Each point is reached from the start by the listed moves, each made 0, 1 or 2 times, or once backwards (-1), plus a little noise. Is the number of moves made odd or even? Then give how often each move was made.

Moves:
(1): [1.5 2.2]
(2): [-0.9  2.5]
Start: [0.3 1.1]
Points:
[3.2 5.5] -> even (2, 0)
[0.2 0.9] -> even (0, 0)
[4.2 3.3] -> odd (2, -1)

Moves:
(1): [ 1.0 -2.5 -1.5 -2.0  0.7 -0.6 -1.5  0.0  0.4 -2.0]
(2): [ 1.1  1.1 -0.7  0.9 -0.2  0.5 -0.8  0.9 -0.7  0.8]
(3): [ 0.7 -0.4  1.5  1.8 -0.4  0.2 -1.3 -0.5  3.4 -1.1]
(4): [ 0.7 -0.3  0.8  2.4  0.4 -0.5  0.7 -0.8 -0.6 -0.7]
(5): [ 0.6  0.6  0.3  0.5  2.5  1.2 -0.2  0.3  0.9  0.2]
(6): [-1.1  0.1  0.0  0.8 -0.7  1.6  1.0  2.1 -1.3 -2.2]
(7): [ 0.2  1.0 -1.4 -0.5  0.6 -1.5  1.2 -0.6  0.0 -0.4]
(8): [-1.2  0.4 -0.1 -0.2  1.5 -2.1 -1.6  1.2  0.0  0.3]
(9): [-1.5 -1.2 -2.3  2.3 -0.3  1.1 -0.2  1.2  0.5  1.1]
Start: [-0.1  0.3  0.0 -0.2  1.6  0.6 -0.5  1.6 -0.2 -0.6]
Points:
[ 1.7 -6.9 -1.8  5.7  2.6  7.4  0.4  5.1 -1.5 -9.2] -> even (2, 0, 0, 2, 1, 2, -1, -1, 1)
[-2.9 -2.7 -6.3 -1.4 -3.3  4.1  2.1  6.0 -2.1 -6.3] -> even (1, 0, 0, -1, -1, 2, 1, -1, 1)
[ 2.6 -3.5 -2.0 -2.3  4.2  1.5 -4.9  3.3  7.3 -8.4] -> even (2, 0, 2, -1, 1, 1, 1, 0, 0)
[ 3.5 -2.3 -2.2 -7.0  3.8 -3.2 -2.3  0.1  0.2 -5.9] -> even (2, 0, 0, 0, 0, 0, 1, 0, -1)
[-0.7 -4.4  3.5  3.7  5.6 -3.8 -5.7  1.5  3.1 -4.9] -> even (1, -1, 1, 2, 0, 0, -1, 2, 0)

Moves:
(1): [ 0.3 -0.7 -0.1  0.4  1.0  0.1  0.3  0.6 -0.5  0.4  0.0 -0.3 -3.1  1.0
  1.3  1.0 -0.6  1.1  1.8  1.2 -1.1  0.7 -0.6]
(2): [ 0.6  1.2  1.3  0.4 -0.7  0.0  0.1  0.1  0.4 -0.3 -0.4  0.0 -0.6  0.7
 -0.7  0.4 -1.0 -0.6 -0.4 -0.1  0.1  0.1 -0.1]
(3): [ 0.3  0.1  1.4  0.3  0.9  0.1 -1.9 -2.1  1.8 -0.2  0.4  0.7  0.9  2.9
 -0.6 -1.1  1.7 -0.3 -1.7 -1.2 -0.7 -1.1 -2.0]
(4): [-0.3  0.3 -0.4  0.1  0.4 -1.5 -1.4  1.1 -0.1  0.7  0.6  0.2  0.3  1.0
  0.8  0.2  0.2 -0.8  0.5  0.8 -0.4  0.3  1.8]
(5): [ 0.2 -0.9  1.1 -0.4  2.0 -0.4 -0.4  0.4 -0.1  2.3 -1.0 -0.9  0.4  0.3
  2.3  0.9 -0.6  1.1 -2.0  1.4  0.3  1.8  1.1]
(6): [-1.2 -0.6  0.6 -0.6 -1.4 -1.0 -0.7  0.5 -1.1 -0.6 -0.6  0.2  1.2 -0.6
 -0.8 -0.5  1.0  1.4 -0.9 -1.3 -0.3 -1.5 -1.7]
(7): [ 0.5  0.0  1.3  1.4  0.3  0.2  0.4  0.4 -0.4 -0.5  0.3  0.9  2.0 -0.5
  0.1 -0.2 -0.1  0.8  0.9  0.6 -0.1 -0.1  0.4]
(8): [ 0.0 -0.5  0.2 -1.8 -0.4 -2.0  0.4 -0.2 -0.1 -0.2  0.0 -0.5  0.6  1.0
 -0.9  0.2 -0.5  0.9  0.3  0.9  0.0  1.1 -0.2]
(9): [-0.4 -0.1  0.6 -0.4  0.4  0.8 -0.5  0.8  1.6  0.5  0.2 -1.4  0.8  0.6
  1.4  0.7  0.4  0.3  0.3  0.5  0.8 -0.1  0.3]
(10): [ 2.0 -0.4  0.2  1.4 -3.2  0.3  0.4 -1.6  1.6  0.8 -1.3  1.5  2.1  0.5
  0.2  0.1  0.0 -0.5  0.0  0.6  0.7 -1.1 -0.9]
(11): [ 1.0 -0.6  1.5 -0.9 -1.7  0.1  0.3 -0.7 -1.5  0.5  1.8 -0.4 -0.6 -0.8
 -0.2 -0.1  0.1 -0.3  1.6  0.1 -1.9  0.3  1.0]
(12): [-0.8 -1.0  0.1 -1.1  0.2  0.1 -1.0  0.1  1.3  1.1 -0.8  0.5  0.8 -0.8
 -1.7 -0.2 -0.6 -0.2 -0.1  0.9 -1.6 -0.8  0.3]
(13): [ 0.5  1.7  0.2 -0.7 -0.7  0.5 -1.2 -0.9 -0.9 -0.9  0.8  1.6 -0.1  0.7
 -1.5  0.0  0.8  1.4 -0.5  0.8 -1.1 -0.7  0.1]
(14): [-1.1  0.9 -0.4  0.9 -0.2  1.0 -0.1 -0.7  0.4  1.0  1.3  0.3 -1.1  0.8
 -0.1  0.1 -2.0 -0.2  1.1 -0.9  1.2  1.2 -0.8]
(15): [ 0.2  0.9  1.1 -0.8  1.1  0.6  1.4 -0.5  0.0 -0.8 -0.6  0.7 -0.8 -2.4
  2.7  0.5 -2.1  0.5 -1.3 -0.7  0.2 -2.1 -0.7]
(16): [ 0.4 -1.3  0.1  1.1 -0.3  1.2  0.5 -0.2  0.0 -0.6 -0.1  0.8  0.3  0.8
  0.5  3.1 -2.3 -1.1 -0.6  0.4 -0.9 -0.4 -0.1]
(17): [ 0.0 -0.3  0.4 -0.1  0.6  0.4  0.6  0.6  0.7  0.4 -0.1  0.8 -0.6 -0.2
  0.8  0.2  0.9  0.3 -0.2 -1.3 -0.2  0.8  1.1]
(18): [-0.5 -0.3 -0.6  0.9  0.1 -1.5 -0.1 -0.3  0.2  0.4  0.4 -1.1  0.7 -1.2
 -0.4  0.6  0.6  1.2  0.5 -0.2 -0.1 -0.3  0.5]
(19): [-0.9  1.3  0.6  0.6 -0.3 -0.1  0.5 -0.8  0.1  1.1 -1.7 -0.5  1.5  0.5
 -0.1  1.3  1.0 -1.1  1.8  0.6  0.9  0.9  0.6]
(20): [-1.7  0.4 -0.5  0.3  0.6  0.0  0.9  0.9 -0.4  0.1  1.7 -0.3 -1.5  0.3
  0.1 -0.4 -0.1 -0.1 -0.2  1.2 -0.3  0.2  0.3]
Start: [ 0.3 -0.1  0.3  0.0  0.1  0.6  2.4  0.3 -1.6  1.2 -0.9  0.4  1.4  0.8
 -1.0 -0.9 -0.1  1.4  0.0 -0.7  0.4  0.1 -1.1]
Points:
[-1.0 -3.5  3.4 -7.5 -3.6 -3.2  5.0  2.4 -6.2 -0.7 -2.8 -0.8  4.4 -8.1
  1.1  6.9 -6.7 -4.4  2.0 -2.0 -5.5 -5.0  4.4] -> even (-1, 0, -1, 2, -1, 1, -1, 1, 0, -1, 2, 1, -1, -1, 2, 2, 0, 0, 1, -1)
[-1.1  1.5  9.1 -7.5 -0.5 -8.6  1.0 -5.5  0.4  4.0 -1.5 -3.7  6.4  0.3
  1.8 -0.3  8.3  4.7  0.4 -3.0 -3.2 -3.4 -0.8] -> odd (0, 0, 2, 1, 0, 1, -1, 2, 1, 0, 2, 0, 0, -1, 2, -1, 1, 2, 2, 0)
[-3.9 -2.9  7.9  1.5  1.7  0.1  1.9  1.9 -2.1  8.8 -0.1 -0.6  3.0  5.4
 -2.5  8.9 -6.5  3.0  1.0  0.4 -2.8  9.6  3.8] -> odd (0, 2, 0, 0, 2, 1, 1, 1, 0, -1, 1, 1, 0, 2, -1, 2, 2, 1, 1, 0)
[ -3.7  -2.1   6.9   3.2  -1.2   1.1   0.1  -4.8   9.2   7.8  -3.6   3.8
   4.8  10.7   2.7   6.7  -8.0   3.1 -12.4  -0.5   1.8  -2.9  -9.5] -> even (0, 2, 2, 0, 2, 2, -1, 1, 1, 2, -1, 1, 0, 2, 1, 2, 1, 1, 0, 2)
[ 1.1 -1.7  5.2 -1.9  3.3 -4.7  3.8  4.5 -1.3  7.9  0.3 -3.8 -4.8 -1.7
 15.1  0.3 -2.3  5.9 -4.7 -0.2  1.2  0.3  1.9] -> even (1, 1, 0, 2, 2, 1, -1, 0, 1, 1, 1, -1, -1, 0, 2, -1, 1, 1, -1, 1)
[ -1.7   5.3   1.7   3.0   6.4   2.8   3.8  -0.7   3.2   0.8   4.1   1.3
 -13.3   4.4   7.7   3.3  -6.1   8.0  -3.3  -5.4   1.9  -1.0  -5.9] -> even (2, 2, 1, 0, 0, 0, -1, 0, 1, 0, -1, -1, 1, 2, 2, 0, 2, 2, -1, 1)
[  4.1  -6.6   9.2   2.4  -3.9   7.4   6.7   2.6  -4.4   3.8   0.4   3.3
  -1.8  -1.5   1.7   6.3 -14.9   2.0   3.3  -1.5  -4.3   3.7  -1.3] -> odd (1, 2, -1, -1, 1, 1, 2, 0, 0, 0, 2, 1, -1, 2, 0, 2, 1, -1, -1, -1)
[ 0.0  3.9  8.5 -5.8  0.9  1.0  1.5 -9.1  3.8  3.1  2.5  0.8  1.3  3.8
  0.8  0.6 -4.3  5.4 -7.1 -5.7  1.2 -0.6 -6.1] -> even (-1, 1, 2, -1, 1, 0, -1, 2, 1, 0, 1, 0, 1, 2, 2, 0, 1, 1, 0, 0)

Moves:
(1): [ 1.4 -1.1 -0.9  0.1 -0.6 -0.9  0.4 -1.6 -1.0  0.4 -0.8 -0.5 -2.6 -0.3
 -1.6 -1.6  0.4 -0.9  0.8 -0.6  0.0 -0.7 -0.8 -0.3 -0.4  0.3]
(2): [-0.9  0.3  0.7 -1.6  1.1  0.4  0.6  0.9  0.6  0.1  0.0  0.7  1.1  0.8
  0.8 -0.7 -0.1  0.9  0.3  1.2  1.8  0.3 -0.9  0.9  0.3  0.7]
(3): [-1.8 -1.1  1.4  0.1 -1.0  1.5  1.0 -1.4  1.2  0.4  0.9  0.4 -0.1 -0.5
 -1.0  1.8  1.9 -1.3  2.2  1.7 -0.5  0.2 -1.0  1.4  0.5 -0.3]
(4): [ 0.3 -0.8 -0.6  0.8  1.2  0.1  0.2  0.2 -0.4 -0.2  1.6  1.4  1.9  0.2
  1.4 -0.6  0.0 -0.6  1.3  0.2  1.3  0.8  1.6  0.3  0.3  0.3]
(5): [-0.8  0.0  1.3  0.1  1.0  0.3 -0.6 -2.2  1.5 -0.2  0.1 -0.3  0.3  0.6
 -0.4  1.8  0.7 -1.2  2.2  1.1 -0.8 -1.3 -2.6 -0.1 -0.4 -0.7]
(6): [ 0.8 -1.2 -2.4 -1.0 -0.6  1.7 -1.8  0.0  1.1  0.3  1.1  3.3 -1.4 -1.9
 -0.3  0.4  1.0  0.5  0.5  0.6 -1.5 -1.7  0.4 -1.5  0.6 -1.4]
(7): [ 1.5  1.3  1.0 -0.5  0.9  1.1  0.2  1.4  0.5  0.8 -0.4 -1.0  0.5  0.5
  2.4 -2.2  1.5  1.1 -0.1 -0.5  1.1 -0.2  2.4 -1.7 -2.0  2.7]
(8): [ 1.6 -1.6 -0.8  0.6  0.6 -1.2 -0.4  1.3 -0.2  0.7  0.4  1.4 -1.7 -0.6
 -0.7  3.7  1.0 -2.8  0.8  1.5 -1.2 -0.1 -1.4 -0.3  1.1 -1.2]
(9): [ 0.1 -0.7 -1.0 -0.1  0.8 -1.6 -0.2  1.1  0.8 -1.6  0.7  1.2  0.2 -0.2
 -0.4 -2.4  0.7  0.2 -0.8  0.4 -1.3  0.7  2.4  0.6  0.9 -1.0]
(10): [-0.6  0.2 -0.8 -1.7  0.9  0.2  1.2 -0.2  0.9  0.2 -0.6  0.7  1.8 -0.1
  1.3 -1.1  1.0 -1.4 -1.6 -0.1 -0.4 -0.5  1.6  1.8 -0.1  1.1]
(11): [-1.0  0.9 -0.9 -2.9 -1.5 -1.1  1.0  1.4  0.8  0.4  2.6 -1.9  2.8  1.2
  1.4 -0.4  0.8  0.7 -0.4  0.0  1.9  1.9  0.5 -0.3  0.7  0.4]
(12): [ 0.8 -0.2 -0.8  1.0  0.2 -1.2  0.2 -0.7 -1.0 -0.4  0.7  2.2 -0.1  1.4
 -0.5 -0.4  0.9 -1.5 -1.8  1.0 -0.7  0.0  0.5 -1.0  1.5 -0.4]
(13): [ 0.4  0.0  1.6  0.2  0.2 -0.4  1.6 -1.2  2.1  0.1  0.4  0.8  2.2  0.0
 -1.4  0.6  0.3  0.5  1.0  1.0 -0.2  0.2 -2.0  0.5  0.6  0.8]
(14): [ 0.3 -1.0 -0.2 -0.1 -1.8 -0.8 -0.1  1.0  0.5  0.5  1.0  0.2  0.4  1.4
  0.8 -0.6  0.5  0.8 -0.9  0.9 -0.4 -1.3  0.2  1.5 -1.7  0.3]
(15): [-0.6  0.4  0.0 -0.3 -0.7 -0.9  0.6  0.1 -1.4 -1.2  0.4  0.5  0.9 -1.2
  1.1  1.3  1.1  0.6  0.0  0.8 -0.5 -1.3 -1.1 -0.4  1.4 -0.5]
(16): [ 1.4  0.7 -0.9  2.0 -1.7  0.9  0.5 -0.7  0.6  1.5  0.0 -2.7 -1.1  0.2
  1.1 -0.6  0.2 -2.0  0.9  0.7 -0.4 -0.7 -2.0  1.1  0.2 -0.5]
(17): [-0.2  0.5 -0.5  0.3 -0.1  0.8  1.5  0.0  0.0  0.3 -1.1 -0.6 -0.2  1.8
 -1.2 -0.2 -0.3  0.2  1.2 -0.7 -0.5 -1.3  0.1 -0.3  0.4 -0.1]
(18): [ 0.3  0.0  0.4 -0.2  1.9  1.1  1.0 -0.3 -1.4 -0.1  0.9  0.0 -1.9  0.2
  0.4  0.0 -0.4  0.9  0.5 -0.8 -1.2  0.7 -0.1  0.5 -0.1 -0.9]
(19): [-0.9  0.4  0.9 -0.4 -1.5 -1.6  2.6  0.6  0.2  0.3 -0.8 -1.3  1.5  0.1
  1.6 -0.6 -3.2  0.4 -0.9 -0.5  1.6  0.2  1.0 -1.6 -1.2 -0.5]
(20): [-0.5 -0.3 -3.0  1.1  0.2 -1.1 -1.2  2.3 -0.7 -0.6  0.7  1.1 -1.5 -0.5
  1.4 -1.8 -0.8 -0.8 -0.7  0.3 -1.8 -0.7  1.5 -1.2 -0.6  3.4]
(21): [-0.1 -0.7 -0.2  0.9  0.2 -0.7  0.2  0.7  1.6 -0.7  0.5  0.6  0.0  0.7
  0.9  0.1  0.6  0.9 -0.4 -1.6  1.2  0.0  0.7  0.0  1.5  0.3]
(22): [ 0.7 -2.5 -2.1  0.3 -0.6  0.1  0.2  0.0 -0.1 -1.6 -0.6  0.5 -0.8  0.6
  0.4 -1.0  0.6 -0.3 -0.5  1.0 -1.5  0.9 -0.9 -0.7 -0.3 -0.2]
(23): [ 0.1 -2.6  0.5  0.0  0.4  1.1  0.1 -1.3 -1.0  1.7 -0.6 -4.0 -1.8 -0.8
 -1.4 -1.3 -1.6 -0.4 -0.8 -0.6  0.1 -0.8 -0.7 -0.3  0.6  0.2]
(24): [-0.6  0.3  0.7  0.3 -0.2  0.6  0.8  0.7  0.1 -1.0  0.5 -0.2  0.1  0.2
 -1.0 -0.6 -0.3 -0.9 -0.7 -0.7  0.5 -0.5 -0.9  0.0 -0.7 -0.9]
Start: [-2.3 -2.2  2.8 -1.4  1.9  0.7 -0.2 -1.5  0.5  0.4 -1.1 -0.8 -0.3  1.1
  1.2  1.8 -1.4  0.8 -2.1  2.8  0.8  3.1 -0.8  1.6 -1.1  0.6]
Points:
[  6.0 -15.3  -1.6  -4.8   0.6  -2.1   5.8   2.0   3.8   3.9  -4.2  -2.2
  -8.0  -1.7   0.1  -4.6   2.9  -1.8 -11.0  -2.0  -1.1  -2.6   5.0  -4.0
  -2.8   5.2] -> even (2, -1, 0, -1, -1, 1, 2, 2, 0, 2, 0, 0, 1, 1, 0, -1, 0, 0, 1, 0, 2, 1, 2, 1)
[  1.5  -1.5   9.1   4.0   1.2   1.7  11.0  -2.1   4.9   3.9  -4.0  -5.9
   5.6   8.0   3.8 -11.9  -7.2   5.8  -0.5   3.9   4.9  -1.1   2.5  -2.6
  -5.2   5.6] -> even (0, 1, 0, 1, 0, 0, 2, -1, 1, -1, -1, 1, 2, 1, 0, 1, 2, 0, 2, 0, 0, 0, 1, 0)
[ -4.6 -15.8  -1.2 -14.8   3.2   3.9   8.6   1.5   7.6  -2.3   4.4   5.5
   7.2  -3.2   0.5   1.2   6.8   6.0  -4.2   9.8  -6.2   2.0  -0.5   6.8
   7.3  -4.6] -> even (-1, 1, 1, 0, -1, 2, 0, 1, 2, 2, 1, -1, 2, 1, 2, -1, 1, 1, 0, -1, 0, 2, 2, 0)
[ -1.7 -19.9  -8.6   2.9   5.1   4.5   0.4  -7.0   6.5  -7.0   5.3  11.1
 -15.8  -3.5  -0.5  -3.9  12.5  -5.7   5.2  11.4 -17.5  -8.3  -9.9   5.7
   4.7   0.1] -> odd (2, 1, 2, 0, 2, 2, 0, 0, 2, 1, -1, 0, 1, 1, 2, 1, 0, 2, -1, 2, 2, 2, 1, 1)
